Each row of a before or after table is a point. The points were changed in one or more steps. Then noise was added and the rows were shuffled. The steps act on how far a point lies along the listed directions, d1 being the first. Write out the steps. A step turns or swaps two directions, mirrors them in a line or flattens them onto one, adds a multiple of one to another, or multiplies one. Angles are multiples of 10 degrees, from the lower direction toward the higher: turns from -170 to 170, lines from 10 to 170 but not 90. Use the fewest steps. Two steps may share a direction if one is a turn and the other turns, adds or multiplies; they go together, in the order done. Otherwise the lowest direction goes first.

Directions:
(1): [-2.72  0.67]
(2): [-0.67 -2.72]
Before, 10 rows:
[[-0.55  0.32]
 [-0.55  0.25]
 [ 0.68 -0.11]
 [-0.76 -0.18]
 [-0.68 -0.01]
 [-0.12 -0.38]
 [-0.61  0.00]
 [-0.18 -0.29]
 [-0.41  0.06]
 [ 0.79  0.04]]
After:
[[-0.21  0.42]
 [ 0.14 -0.30]
 [-0.18  0.25]
 [ 0.11 -0.16]
 [-0.11  0.13]
 [-0.11  0.19]
 [ 0.13 -0.26]
 [-0.25  0.49]
 [-0.10  0.25]
 [ 0.13 -0.39]]
Steps: flatten d1 and d2 onto the line at 130 degrees

Directions:
(1): [ 2.56  1.60 -1.87 -1.77]
(2): [2.57 0.12 0.90 2.88]
Before:
[[-0.31 -0.39  0.00 -0.65]
 [ 0.16 -0.09  0.01  0.96]
 [-0.30 -0.02  0.04 -0.14]
 [ 0.61 -0.09  0.15  0.38]
 [-0.71 -0.13  0.03 -0.33]
 [-0.88 -0.38 -0.06 -0.29]
 [ 0.88 -0.09 -0.08  0.47]
 [ 0.04 -0.14  0.62  0.85]
 [ 0.57  0.08  0.18  0.55]
 [ 0.92  0.04  0.21  0.65]
 [-0.96 -0.39 -0.24 -0.38]
 [ 0.22  0.19  0.07  0.39]
 [ 0.44 -0.14  0.63  0.31]]
After (13 x 4):
[[-0.26 -0.08  0.20  0.17]
 [-0.11 -0.01  0.10  0.07]
 [ 0.31 -0.13 -0.27 -0.18]
 [-0.47 -0.17  0.44  0.30]
 [ 0.04  0.05 -0.01 -0.05]
 [-0.34 -0.35 -0.02  0.33]
 [ 0.16 -0.10 -0.02 -0.13]
 [-0.07  0.18 -0.03  0.08]
 [ 0.20  0.01 -0.05 -0.17]
 [-0.35 -0.11 -0.17  0.38]
 [ 0.02 -0.17  0.48 -0.17]
 [-0.35 -0.37  0.13  0.29]
 [ 0.13 -0.37  0.15 -0.15]]
Steps: multiply d2 by 0

Directions:
(1): [-1.53 -1.39  1.42  2.98 -3.38 -0.01 -2.09 -0.73]
(2): [-1.00 -2.15 -1.16 -0.97  2.14 -0.55 -4.02  1.60]
(3): [-1.23  1.56 -2.90  1.62  1.17  2.89 -0.84 -2.47]
(4): [-0.55  0.78  0.36  3.33  2.73 -3.38  0.61 -0.32]
(5): [-2.01  3.42 -1.72 -0.37 -1.85 -1.27 -0.47  2.72]
Before (11 x 8):
[[-0.02  0.13  0.01  0.27  0.20 -0.08  0.25  0.06]
 [-0.15  0.34 -0.22 -0.45  0.79 -0.55 -0.22  0.68]
 [-0.11  0.18  0.09  0.08 -0.33  0.05  0.17 -0.11]
 [-0.36  0.51 -0.23 -0.18 -0.01  0.18 -0.24  0.15]
 [ 0.01 -0.77  0.93  0.61 -1.05 -0.15  0.50 -0.69]
 [-0.31  0.80 -0.67  0.10  0.40 -0.03  0.17  0.61]
 [-0.36  0.56 -0.27 -0.03  0.51  0.03 -0.62  0.56]
 [-0.41 -0.11 -0.22  0.55  0.70 -0.63 -0.35  0.17]
 [ 0.44  0.36 -0.38 -0.31  0.16  0.84  0.35 -0.68]
 [ 0.25  0.31  0.43 -0.25 -0.04  0.23  0.73 -0.31]
 [ 0.18  0.06  0.53  0.69 -0.36 -0.28  0.53 -0.56]]
After, 11 rows:
[[ 0.26  0.25  0.39  0.56 -0.18 -0.17  0.73 -0.61]
 [-0.18 -0.14  0.58  0.35 -0.59  0.24 -0.04 -0.39]
 [-0.11 -0.03  0.08  0.39  0.06 -0.14  0.08  0.10]
 [-0.32  0.36 -0.02 -0.26 -0.14 -0.01 -0.24  0.30]
 [-0.56  0.03 -0.19  0.07  0.41 -0.44 -0.89  0.55]
 [ 0.13 -0.42  0.30  0.13 -0.69  0.37 -0.42 -0.36]
 [-0.20  0.07 -0.26  0.25  0.92 -0.70  0.03  0.24]
 [-0.32  0.47 -0.10 -0.10  0.41 -0.15 -0.59  0.71]
 [ 0.45  0.05  0.33 -0.01 -0.17  0.23  1.46 -0.89]
 [-0.55  0.28 -0.25  0.46 -0.18 -0.29 -0.42  0.77]
 [-0.07  0.21  0.07 -0.01 -0.27  0.04  0.24 -0.09]]
Steps: mirror d1 and d2 in the line at 110 degrees; multiply d3 by 0

Directions:
(1): [ 1.59  1.01 -0.32 -3.53  0.66 -3.37 -0.96  0.49  0.06  2.22  3.15 -1.82]
(2): [-3.76  0.66  2.42  0.00  3.34  1.33  0.80  1.95 -2.24  0.91  1.13 -1.50]
(3): [ 3.45 -0.36  2.40 -0.40  2.33 -0.75 -0.01  2.59  0.36  0.37 -4.02 -0.39]
(4): [-0.29  2.28  0.56 -0.68 -2.26 -0.11  2.92  4.05  2.16 -2.13  1.19  0.68]
(5): [ 1.31  3.27 -3.17  1.54  3.60 -0.17  2.43 -0.86 -0.05  0.44  0.23  1.59]
Before:
[[-0.13 -0.20  0.10  0.01  0.08  0.09 -0.30 -0.37 -0.08  0.34 -0.72 -0.35]
 [ 0.27  0.20  0.14 -0.58 -0.94 -0.34 -0.02  0.60  0.51  0.09  0.63 -0.23]
 [ 0.10 -0.07 -0.25  0.11  0.83  0.33 -0.06 -0.39 -0.52  0.19 -0.45  0.14]
 [-0.25 -0.43  0.18 -0.16  0.06 -0.07 -0.37  0.24  0.00  0.21  0.23 -0.40]
 [ 0.69 -0.05  0.62  0.07  0.95  0.23 -0.14  0.76  0.19  0.24 -0.78 -0.07]
 [ 0.29 -0.77  0.12  0.12 -0.25 -0.06 -0.91 -1.03 -0.18  0.26 -0.05 -0.07]
 [ 0.29  0.54 -0.56 -0.46 -0.68 -0.75  0.05 -0.10  0.38  0.18  0.99  0.14]
 [ 0.30 -0.04 -0.58  0.24 -0.84 -0.13 -0.08 -0.43  0.01 -0.15  0.52  0.23]
 [ 0.18 -0.45  0.38 -0.65  0.16 -0.52 -0.57  0.40 -0.41  0.03 -0.28 -0.21]
 [ 0.55 -0.50  0.12 -0.34 -0.27 -0.30 -0.93 -0.95 -0.19  0.62  0.08 -0.09]
 [ 0.44  0.15  0.44  0.40  1.46  0.32  0.19  0.46 -0.14  0.19 -0.83  0.14]
 [ 0.77 -0.23 -0.39 -0.23 -0.63 -0.44 -0.27 -0.57  0.56 -0.20  0.12  0.22]
 [ 0.35  0.18  0.79 -0.04  1.14  0.21  0.52  0.96 -0.25  0.29 -0.68 -0.07]
 [ 0.04 -0.49  0.47 -0.05 -0.35 -0.26 -0.01  0.09  0.04  0.12 -0.54 -0.28]]
After (14 x 12):
[[-0.69 -0.82  1.07 -0.36 -0.41  0.31 -0.66  0.43 -0.13  0.07  0.24 -0.44]
 [-0.39 -0.02 -0.34  0.18  0.28  0.14  0.02  0.01  0.00  0.10  0.38 -0.05]
 [-1.03 -0.75  1.03 -0.35 -0.51  0.42 -0.22  0.36 -0.41  0.15  0.41 -0.48]
 [ 1.04  0.21 -0.56  0.36 -0.09 -0.24  0.18 -0.01  0.09 -0.04 -0.18  0.31]
 [ 0.35  0.12 -0.39  0.19 -0.20  0.08 -0.22 -0.81  0.03  0.18  0.15  0.38]
 [-0.52 -0.10 -0.32  0.11 -0.48 -0.16  0.21 -0.52  0.01  0.15  0.29 -0.10]
 [-0.76 -0.73  0.57 -0.20 -0.69  0.45 -0.70  0.15  0.10  0.07  0.61 -0.37]
 [ 0.35  0.07 -0.52  0.34 -0.02 -0.05 -0.13 -0.74  0.04  0.06  0.23  0.36]
 [ 0.81 -0.08 -0.52  0.01 -0.44 -0.28 -0.08 -0.56  0.57 -0.31 -0.08  0.36]
 [ 0.79  0.33 -0.22  0.19  0.03 -0.33  0.16  0.03  0.32  0.01 -0.41  0.44]
 [-0.42  0.09 -0.21 -0.09 -0.23  0.05 -0.10 -0.36  0.04  0.24 -0.09 -0.27]
 [ 0.14  0.44 -0.45  0.20 -0.30  0.12  0.24 -0.06  0.27  0.05  0.34  0.18]
 [-0.70 -0.18 -0.41 -0.16 -0.29 -0.07 -0.24 -0.19 -0.40 -0.30  0.50  0.17]
 [-0.01 -0.45  0.36 -0.37  0.12  0.15 -0.27  0.14 -0.30 -0.03 -0.30 -0.19]]
Steps: multiply d1 by 0; turn d3 and d5 by -120 degrees; multiply d4 by 0.4

Directions:
(1): [ 1.41  4.23  0.67  2.48 -0.68 -1.43 -3.73  0.06 -0.42 -3.93 -0.44  1.22
 -0.16  1.26 -1.63  0.15 -1.91  1.65]
(2): [-0.18 -1.13  2.40  1.56 -1.27 -2.29  2.96  0.37 -1.32  1.00 -3.71 -0.64
  0.58  0.25 -1.37  2.96 -4.08 -1.05]
Before (8 x 18):
[[-0.20 -0.06 -0.34 -0.16  0.16  0.25 -0.63 -0.09  0.42  0.11  0.60 -0.02
  -0.13  0.07  0.28 -0.36  0.99  0.11]
 [-0.24  0.01 -0.31 -0.36  0.07  0.14  0.08 -0.47  0.13 -0.24  0.15  0.15
  -0.24  0.21  0.20 -0.26  0.34  0.10]
 [ 0.02  0.08 -0.04  0.30 -0.06 -0.46  0.35 -0.05 -0.20  0.02 -0.26 -0.05
   0.21  0.28 -0.14  0.42 -0.40 -0.01]
 [-0.14  0.45  1.08  0.86 -0.75 -1.44  0.27  0.12 -0.63 -0.11 -1.61  0.05
   0.02  0.28 -0.55  1.07 -1.93 -0.36]
 [ 0.25  0.59 -0.07  0.29  0.20 -0.17 -0.51  0.32  0.11 -0.03  0.20  0.31
   0.16 -0.11  0.20 -0.28  0.04  0.02]
 [-0.12 -0.61  0.49  0.23 -0.05 -0.35  0.74  0.00 -0.48  0.30 -0.52 -0.23
   0.05 -0.22 -0.05  0.43 -0.68 -0.14]
 [ 0.01 -0.12 -0.44 -0.17  0.03  0.55 -0.17 -0.09  0.26  0.28  0.52 -0.14
  -0.24 -0.01  0.20 -0.37  0.51  0.08]
 [ 0.31  0.25 -0.72 -0.05  0.24  0.49 -0.67 -0.18  0.37 -0.15  0.78  0.16
  -0.35  0.04  0.51 -0.49  0.56  0.27]]
After:
[[ 0.43  1.10  0.25  0.82 -0.06 -0.64 -0.74  0.37 -0.11 -0.52 -0.26  0.45
   0.20  0.10 -0.19  0.04 -0.66  0.21]
 [-0.20 -0.93  0.06 -0.06 -0.20  0.13  0.97 -0.04  0.04  1.00 -0.34 -0.48
  -0.09 -0.09  0.07  0.33 -0.31 -0.42]
 [ 0.13  0.53 -0.45  0.06  0.20 -0.12 -0.41 -0.11  0.01 -0.41  0.48  0.16
   0.12  0.26  0.04 -0.16  0.27  0.27]
 [ 0.48  2.74 -0.56  0.53 -0.03 -0.14 -3.23 -0.18  0.26 -2.22  1.15  0.93
  -0.51  0.45 -0.06 -1.14  0.56  1.03]
 [-0.34 -0.33  0.01 -0.27 -0.09 -0.14  0.72 -0.42 -0.05  0.05 -0.35  0.01
  -0.14  0.19  0.11  0.12 -0.19 -0.17]
 [-0.31 -0.75  0.43  0.17 -0.27 -0.45  0.57  0.02  0.03  0.72 -0.64 -0.36
   0.08  0.06 -0.09  0.62 -0.27 -0.33]
 [ 0.31 -0.05  0.25  0.64 -0.29 -0.46  0.40  0.00 -0.14  0.11 -0.71 -0.06
  -0.16  0.21 -0.08  0.71 -1.16 -0.08]
 [-0.23 -0.72 -0.46 -0.60  0.45  0.65  0.14 -0.13  0.01  0.44  0.86 -0.10
  -0.16 -0.46  0.60 -0.64  0.99  0.05]]
Steps: multiply d1 by 3; multiply d2 by -1
